Every row gives one point. Before rounding, the points of a table are all equally far from one centre. They may lie mostly on one side of it. Where is the centre, to within rounding?
(in the rows, 128 means zero)

Points (9 x 3):
[[127  81 154]
 [180 174  95]
 [129 129 183]
 [129 169 178]
 [125 139 185]
 [ 74 193 121]
 [134  70 120]
 [127 210 119]
 [ 92 157 176]]
Centre: [121 140 114]

Points (12 x 8):
[[ 90 174 163 173 151  78 117 106]
 [ 57 168 153 115 120 106  99 133]
 [ 59 206 144 141 157 128 116 194]
 [ 75 220  99 141 110 102  86 129]
 [ 46 164 164 178 110 111 125 185]
 [124 174 113 114 138  67 151 136]
 [ 66 176 105 128 104  86 109 187]
 [ 60 193  98 115 133 103 137 149]
 [ 85 148 165 133 155  83 145 143]
 [ 43 149 139 137 118 110 124 153]
 [ 49 196 152 122 117  90 137 179]
 [ 44 147 159 147 112 130 135 156]]
Centre: [114 189 140 157 114 120 128 155]

Points (14 x 11):
[[158 180  59 146 172 193 145 132 126 137 104]
 [183 201  75 122 112 161  56 151 161 131 107]
 [232 199 140  98 138 167 119 161 207 125  85]
 [142 144 143 100 179 144  98 161  79  86 142]
 [127 125 174  76 174 128 139 136 164 142 147]
 [146 135 154  69  96 139  87 164 116  76 105]
 [117 106 130  78 176 142 148 223 131 145  84]
 [129 193 124  85 128 107 119 135 138 148 101]
 [108 148 154 114  87 196 125 157 178 102  83]
 [199 145  79 120 157 129 175 224  87 181 122]
 [144  98 108 144 110  70  94 188 144  96 156]
 [156 223 165  95 137 141 124 143 138 122 111]
 [209 149 102 106 113 110 138 203 206 198 158]
 [178 125 148 122  74  96  65 143 108 143 154]]
Centre: [182 128 129 138 130 154 124 179 146 138 119]

Points (24 x 18):
[[101 170 133 147 114 150 121 152 178 112 187 126 118 128 162  63 244 169]
 [ 84 114 128  97 101 121  48 102 184 119 184 179 131 162 114  72 181 126]
 [178 138 128 125  94 102 106 164 179  92 151 159 124 202 143  75 202 146]
 [112 131 216 104  64 134 125  73 150  75 143 141  84 178 155 137 198 163]
 [174  89 159  88 110 119  63 134 162  63 116  97 112 157 158  98 193 140]
 [140 164 142 103  96 126  88  69 130  65 216  93 133 130 138 140 190 163]
 [144 142 131  85  62 109  52 127 151 108 151 154 119 149  88 113 162 159]
 [174 118 187 137 129 133  51 130 142  86 155 151 125 131 100 125 226 108]
 [102 102 134 138 176  78  79 107 129  80 131 145 113 118 119  80 246 162]
 [179 134 123  74  89  64  84 116 149 147 138 167 122 130 132  89 170 168]
 [104 108 131 162  85 151  68 115 159  72 210 141 146 142 154 125 229 120]
 [119 144 117  52 126 119  66 148 119 125 166  89 130 167 148  72 195 128]
 [157 169 128 151  87 126  73 101  99 102 186 175 103 105 127  72 223 130]
 [164 172 168  72 133  87  67 118 101  87 183 145 131 155 125 134 178 108]
 [108 110 156 118  67  76  44 100 117  83 135 110 128 112 154 143 182 162]
 [136 119 169 153  72 122  93 119 147 188 166 154  82 192 174 114 222 165]
 [153 132 102 121  72 130  74 113 150 125 165 207 111 136  94 130 172 160]
 [ 89 159 152 157 116 125  16 110 151 104 153 142 129 185 135  96 182 186]
 [143 130 103  95  67 153  53 128 174 100 170 180 127 151 148  81 206 150]
 [174 152 134  80 120 129  98 135 157  75 131 127 147 153 168  37 187 149]
 [153 164 130  64 102 111  72 147 166 108 181 153 108  98 135  95 183 180]
 [134 126 126 126  32  88  78 123 153 107 161 102 141 144 126 108 182 113]
 [111 100 149 139 150 134 105 144  97 128 175 132 124 170  92 124 204  71]
 [ 84 116 159 155  73 132  57 139 153 137 205 147  99 176 140  88 193 170]]
Centre: [123 133 143 127 127 123 107 105 139 116 149 141 111 145 157 114 183 139]

Points:
[[188  78 160 128 132 148 119  82  73 135 124 173 165  98 116  85 175  84
  166  95 133 106 143  90]
 [192  24 170 132 133 119 119 128 122  95 106 157 167 179 139 106 132 131
  149 102 141 145 182 145]
 [221  62 151 157 100 140 151  59 117 161 116 202 166  94 153  97 127  85
  140  84 124  90 139 150]
 [211  68 166 141 136  96 168  92  73 136  94 130 134 106 127  92 106 103
  127  88 189 117 156 153]
 [178   7 163 186 120 159 141  78 102  96  98 147 143 118 119 115 161  98
  119  71 161  99 149 143]
 [172  64 155 161  85 126 131 106  73 157 120 182 191  79 135 112 120  63
  113 126 136  80 159 179]
 [177  58 200 139  85 113 121  57  88 120 113 180 143 110 127  93 122  69
  139 114 152 129 172 135]
 [194  56 195 144  94 103 138  82 104 151 113 169 147 120 125 132 109  98
  144  83 170 145 147 119]
 [173  68 149 176 137 141 165 114 138 156  96 186 153 113 111 106 115  67
  129 101 137 126 166 148]
 [159  74 167 163 121  93 136 112  72  69  90 122 167 116 123  72 153  89
  134 103 132 137 130 128]
 [162  52 145 159 121 107 125  67 116 114  74 150 136 147 138 100 118 100
  122  45 171  58 188 178]
 [202  65 177 192  80 158 112  71  98 137 111 174 160 141 140  62 150 106
  156 118 130 126 137 128]
 [177  37 161 178 111 133 124 137 144 129  92 175 126 146 114  70 109  87
  126  97 160  62 151 119]
 [191  73 178 116 137 161 146 106 120 108 115 148 110 101 116  83 130  85
  177  95 132 115 166 133]
 [161  38 169 168 128 147 146  99  99 143 140 121 152  97 121  95 114  67
  179 106 130  85 154 148]
 [203  76 167 152  98 139  98  85 106 115 119 182 163 108 133  82 109 106
  133  69 146 172 120 139]
 [224  81 197 146 129 121 138  73  89 154 101 152 118 134 106 128 136 137
  135  98 167  96 148 131]
 [214  56 151 161 114 120 125  52  72 165 118 132 169 109 174  97 123  98
  146  79 120 112 142 126]
 [203  64 165 125  96 111 166  69 127 149 109 186 179 158 112 119  96 101
  147  96 131 118 127 148]
 [168  82 149 186  83 140 139 125  87 124 102 152 122 121  94  86 132  69
  113 128 129 139 122 131]
 [171  49 163 161  90 123 118  60  74 114 132 140 148 138 114  70 137  89
  161  99 155 164 156 117]
 [157  47 127 146  81 110 119  92 102 162 142 135 150 130  96 137  99  89
  189 111 132  88 141 122]
 [192  56 176 129  85 137 137  92  66 116 111 159 156 114  95  97 123  92
  160 102 109 140 175 162]
 [224 102 165 162 102 112 130  74 108 160 113 183 164 133  99 142 144  84
  125 100 155 103 163 145]
 [163  44 159 159  82  93 130  95 120 136 111 170 107 101 154  70 116  69
  154  89 130  87 113 160]
 [188  71 157 176  76 135 137 104 121  98  77 160 141  84 132  80 118  77
  124  79 123 121 158 104]
 [203  86 179 177 134 132 145  82 135 122 103 145 155 103 141 134 141  82
  154 114 175 111 176 162]
 [190  89 118 152  74 114 130 100 123 126 187 153 168  90 167  83 173  67
  135  73  99 119 160 127]
 [198  55 196 147 114 118 151  85  90 107 137 158 146 125 120 130 113  92
  185 116 155 111 166 147]
 [200  62 134 163 149 138 147 107 110 123 139 138 155 111 135 104 123  84
  181 113 163 154 146 159]]
Centre: [158  81 132 139 101 126 132 100 112 122 137 149 151 125 140  96 138 136
 117 102 144  93 154 143]

Points:
[[105 104 183 119 121 177 120  83 141 157 163 208 118 168 223 148 157 133
   91 100 113 148 106 147]
 [167 164 169 116 170 176 144  99  82 154 192 121 153 170 207 102 192 118
   49 129 105 140 159 163]
 [174 166 146 162 135 160 110 101 109 158 215 171 123 188 175 122 139 109
   99 113 161 179 108 176]
 [111 155 146 132 129 204 100 101  98 172 219 169  99 131 175 111 146 134
  110 127 147 150 128 202]
 [149 109 144  90 171 162 140  71 110 121 243 166 108 153 218 109 169 104
   80 142 100 158 128 148]
 [159 124 225 126 150 167 138 119  86 182 207 142 119 159 215 133 183 123
  106 161 100 121 125 139]
 [171 106 171 136 163 167 144 105  96 124 239 163 117 157 155 116 123  58
  102 123 144 162 117 166]
 [115 130 190 105 137 166 132  88  95 137 165 171 153 127 233 138 179  88
   92 129  81 162 166 148]
 [162 145 179  94 148 198 149  98 113 135 199 156 140 144 211 165 127 123
  137 134  90 146  91 157]
 [183 193 178 149 136 181 169  96 127  99 176 139 127 165 205 170 122 107
  112 127  95 117 154 155]
 [129 169 175 139 155 178 126 111 152 136 178 166 130 194 237 140 167  63
  103 137 124 153 161 150]
 [146 133 160 115 142 172 104 119  99 183 174 166 104 138 198 117 168  73
   75  64 113 165 160 184]
 [178 183 168 123 168 195 140 115 113 172 198 138 100 174 227 114 143  85
  109 138 149 133 113 177]
 [147 111 195 127 166 162 137  57 121 163 189 151 156 147 224 168 138 116
  151  91 123 135  93 158]
 [175 175 161 130 138 167 113 130 113 164 210 189 127 162 191 137 156  80
  142 119  78 155 141 182]
 [150 126 205 150 141 182 130  94 108 125 237 152  99 163 159 143 172 116
   69 144 136 149 132 148]
 [138 135 194 115 198 203 106  92 122 185 167 131 165 156 192 138 155 123
  113 112 139 166 143 183]
 [149 175 145 106 141 168 107 114 106 131 176 136 142 123 223 103 131 124
   51 148 101 168 166 164]
 [129 149 162 160 126 201 137 110 126 115 173 185 140 173 223  95 130 108
   78 141  79 129  97 157]
 [166 162 185  99 177 103 128 114  76 172 198 191 111 177 153 123 136 134
  113  75 111 117 119 165]
 [147 169 158 126 137 173 139 110  94 145 233 170 110 166 222 131 105 129
  116 108 117 155 119 163]
 [180 150 195 140 142 180 127 132  67 149 211 176 111 152 187 151 155 123
   82 135 144 123 121 218]
 [164 100 143 124 127 157 111  92  97 149 209 212 119 166 209 139 142 116
   86 162  88 174 166 179]
 [191 122 153 119 128 170 132 117  99 138 192 184 123 145 207 181 142  82
   81  95 115 162 157 145]
 [142 121 196 108 128 191 106 127  75 149 192 156 139 145 192  98 169 110
  118 100 131 178 119 175]
 [158  92 207 163 173 138 124 136 106 150 162 174 155 109 188 124 133 104
  106  75 149 141  87 162]
 [152 149 151 120 108 171 126  92 135 140 158 172 132 174 202  91 214 105
   84  94 101 172 164 158]]
Centre: [143 118 144 135 158 135 135 107 119 134 154 147 118 151 178 123 152 120
 113 132 123 113 140 174]

Points (30 x 24):
[[195  89 121  46 191 130 134 122  69 161 101  89 140 144 109 110 114 177
  177  92 109 170 109 114]
 [186 147 133  70 178  96 101 166  90 155 127 105 179 104 177 160 131 188
  179 128  80 157 161 123]
 [171 131 133  99 182 130  89  99  75 161 115 105 159 145 157 139 105 159
  184 107  36 169 169 200]
 [164 116 116  96 128 124  92 136 123 119 139  88 112 107 157 106 158 184
  141  91 124 161 173 194]
 [203 136 155 116 175 165  95  92  69 173 135 100 119 128 134 190 113 190
  181 119  93 120 180 144]
 [156 117 142  65 146  83 100 145  52 174 131 114 140 121 165 123 149 147
  196  54  81 110 152 170]
 [180 126 168  96 184  53 100 114  97 171 172  97 131 164 160 142 106 171
  160 154  54 133 121 155]
 [208 125 151  58 206 153 156  78  91 167  86 104 184 126 160 121 123 155
  165 168  70 133 142 159]
 [188 164 166  82 193 152 126 107 157 142 114 120 112 158 176 134 143 210
  166 138  65 146 150 123]
 [208  68 139  68 125  68 128 126  92 163  92  45 159 129 177  80 114 162
  184 133  73 136 125 158]
 [150 118 138 116 201 157  87  96 104 111 105  49 125 124 177 102 132 165
  151  82 117 129 117 169]
 [170 132 143  38 140 129  95 137 123 158 173  85 102 165 184 137 156 176
  205 109  73 141 137 151]
 [154 131 154  21 146 139 121 142 144 188 128  75 123  72 138 135 113 131
  185 126  12 110 127 158]
 [209  85 126  61 180 115  95 101  89 145 153  67 176 161 126 116  74 191
  179 124 114 132 146 135]
 [181 160 153  63 180 141 102 121 128 200 108 180 123 174 153 104 131 185
  194 105 112 136 177 138]
 [203 174 126  98 181 113  79 138 121 133 133 122 133 104 129 152 135 164
  179 101 108 177 127 108]
 [170 151 107  53 129  85  81 137 140 214 121 104 191 123 145  89 124 193
  190 100  95 165 154  92]
 [194 132 146  58 168 115 113 152  58 170 139  81 194 165 123  96 137 164
  155 116  83  96 129 106]
 [215  88 171  94 152  80  93 105 116 228  86 106 136 103 198 113 112 192
  197 151  60 104 130  67]
 [177 171 109  57 149 104 121 130  59 182 102  74 155 122 195 121 121 186
  182 111  60 139 113 168]
 [182  97 157  86 169  79 129  85  80 143 127 100 132 111 110 121 159 132
  179  97 104 144 166 182]
 [158 116 144  95 145  82  75 160 130 167 152  87 163  91 175 159 133 216
  185 162  26 116  87 121]
 [114  82 139  94 181 123 113 124 121 165  86 135 176 139 156 137 191 198
  190 117  53 126 146 192]
 [195 111 126 126 192 108  88 151  70 151 165 115 138  98 139 117 105 177
  156 122  96 150 201 110]
 [166 118 205  83 168 184 111 108  90 124 126 126 159 162 131 145 118 163
  214 120 149 127 105  96]
 [173 158 128  64 197 115 139 120 114 182 122  96 158  82 173 148  76 206
  184 174 141 125 138 148]
 [164 131 104  63 160 131 103 129  90 167 159  91  97 127 152 186 121 167
  147 110  76 174 172 115]
 [178 146 145  84 146 115  76 158  55 134 161 124 196 112 120 148 136 157
  177 109  86 122 170 116]
 [210 115 172  91 166 125 139  97  52 154 150 110  87 110 172 127 144 165
  120 136  46 141 132 124]
 [133 103 137  67 147 124  95  50  86 172 174 121 100 149 136 132 153 177
  182  85 131 152 145 178]]
Centre: [141 105 128 106 124 138 109 104 117 168 118 128 138 114 149 108 107 158
 172 141  88 111 121 122]

Points (30 x 24):
[[157 124 115 166 137 174 151 117 181 155 130 183 154 121  58  97 147 115
   95 116  92 107 101 135]
 [176 169 125 184  94 182 132 118 184 136 142 115 161 126  63 120 169  98
   93 111 110  96 103 138]
 [136 143  87 165 124 141 137 142 249 150 135 127 126 106 149 107 138  93
   60 125 115  96 103 114]
 [151 131  86 198 108 128 131  80 185 130 182 168 197 136 122  85 137 105
   97  99  79  79 111 161]
 [184 168  82 168 124 132 194 106 202 158 129 164 166 147 116 170 166 105
  100 141 156  90 134 121]
 [137 187 106 147 110 145 121 150 178 176 121 156 166  99 108 171 144 123
   89 129  89 152 107 185]
 [117 146  90 180 103 144 161 107 195 158 115 172 192 119 105 117 138 108
   74  64 152 135 134 142]
 [177 189 109 154  98 144 159 116 164 149 132 171 168 134 125 103 128  80
  107 131 131  74 141 108]
 [158 159  90 132 143 156 132 130 199 191 124 177 180 106  90 112 144  91
  119 135 116  71 116 124]
 [118 169 119 140  89 160 161 123 160 120 167 177 192 121 130 151 150 167
   86 108 116 109 131  98]
 [143 170  71 118 115 141 130 126 177 140 114 165 203  65 115 146 131 117
   95  87 124  84 131 113]
 [135 150 110 184 108 174 126 100 221 167 134 174 149  92 121 144 148  91
  107  96 118 136 100 163]
 [131 131 112 164 139 182 156 107 208 135 144 181 184 126 117 137 172  86
   52 121 125 106  91 124]
 [113 120 115 143 146 172 168 106 213 181  74 120 171 102 106 136 163 132
  122 111  95  51 120 141]
 [146 131 101 104 128 172 130 123 182 115 126 125 195 131  85 103 107 127
   83  82 134  59 169 177]
 [184 127  87 166 112 167 178  94 182 155 142 147 185 121  94 122 122  89
   80  71 132  88 101 142]
 [135 164  48 167  96 155 121 115 218 166 112 151 157 104 141 130 107  95
   98  97 112  76 107 137]
 [160 102  88 166 103 167 176 125 183 164 102 157 202 130  92 130 126  88
  111 133 109 116 149 154]
 [179 144  63 147 157 184 116 138 207 161  99 151 157 118  92 103 117 111
   87 116 125  86 156 155]
 [156 152  94 171  86 122 154 122 179 173 146 159 173  88  92 128 149  86
   71 141 134 118 162 121]
 [128 137  84 162 137 142 167 135 209 163  89 154 208 131  90 132 129 129
   95  80  98  87 108 113]
 [114 146  80 170 132 189 145 135 176 149 113 165 186  91 125 169 145 133
   86 111 148 110 181 116]
 [141 145  82 168 121 121 133 147 216  96 120 180 177 116 113 105 148  86
  123 123 112 106 156 170]
 [160 121  73 168 132 185 122 121 193 171 106 141 242 137 126 141 156 145
   56 124  96  78 123 147]
 [180 169  95 123 138 159 162 128 223 148 109 138 178 115  96 122 184 113
   88  95 136  97 109 117]
 [155 146  67 164 139 153 112 122 226 195 118 150 191  82  91 144 132 142
   82 117 113  67 120 130]
 [163 159 105 152  94 172 167 116 180 139 132 181 171 129 117 121 169 139
   70  89 138  54 131 111]
 [164 108  84 149  97 126 113  86 226 163 154 141 204  70 115 134 155 100
   71  94 130  92 112 148]
 [164 178 143 108 140 159 144 141 171 164  99 171 182 153 126 129 152  92
  121 130 124  98  91 164]
 [156 122  91 128 147 190 138 104 171 187 139 133 189  87 105 141 143 110
   72  80 144  70 155 114]]
Centre: [140 132 109 155 139 129 125 104 167 140 131 119 162 129 133 137 143 137
  99 125 128  98 125 153]
